Each row is a point. Examples show where two turns around zero, p and q, send a point. Where does a point land after both, in the order given? Backwards means that the second turn is done in reverse. Each puzzle has new turns, and all numbers are rounded.

Turn p:
[1.6 1.6] -> [1.6 1.6]
[2.2 0.6] -> [2.2 0.6]
[-5.1 -1.2] -> [-5.1 -1.1]
[ 1.4 -1.0] -> [ 1.4 -1.0]
Turn q:
[ 3.1 -1.8] -> [3.2 1.6]
[0.9 0.8] -> [-0.2  1.2]
[-4.0  0.9] -> [-3.0 -2.8]
Where do these land?
p, then q backwards: [ 0.1 -0.3] -> [-0.2 -0.2]
q, then p: [-1.1 -1.0] -> [ 0.2 -1.5]
q, then p backwards: [4.5 3.1] -> [-0.1  5.5]
q, then p: [-1.0  1.3] -> [-1.6 -0.1]
q, then p backwards: [-2.5 -3.1] -> [ 1.2 -3.8]

Turn p:
[ 0.9 -5.2 -0.7] -> [ 3.8 -0.3 -3.7]
[-1.2  5.3  1.2] -> [-4.3  0.0  3.6]
[ 0.4 -1.4  1.2] -> [ 0.7 -1.5 -0.9]
[ 2.4  0.6 -0.8] -> [1.7 0.2 1.9]
[-2.5  0.7 -0.9] -> [-2.0  1.6 -0.9]
Turn q:
[-0.2  1.3  1.3] -> [-0.3  0.3  1.8]
[-2.2  0.0 -4.9] -> [ 1.1  3.8 -3.7]
[3.3 1.6 2.1] -> [ 1.9 -2.4  2.9]
[-0.9 -2.8  1.5] -> [-2.7 -1.6 -1.0]
Where do these land?
p, then q backwards: [-1.4  1.4  1.4] -> [-1.1 -1.3  1.8]
q, then p backwards: [ 3.1 -3.5 -0.6] -> [ 0.3 -3.2  3.5]
p, then q backwards: [ 1.8 -0.7 -1.8] -> [ 0.9  2.1 -1.4]
q, then p: [-3.3 -2.2  0.1] -> [-2.6  2.8 -1.1]
p, then q: [-2.1  0.5 -1.9] -> [0.6 2.6 1.1]
p, then q backwards: [2.0 4.5 2.8] -> [0.9 1.1 5.5]
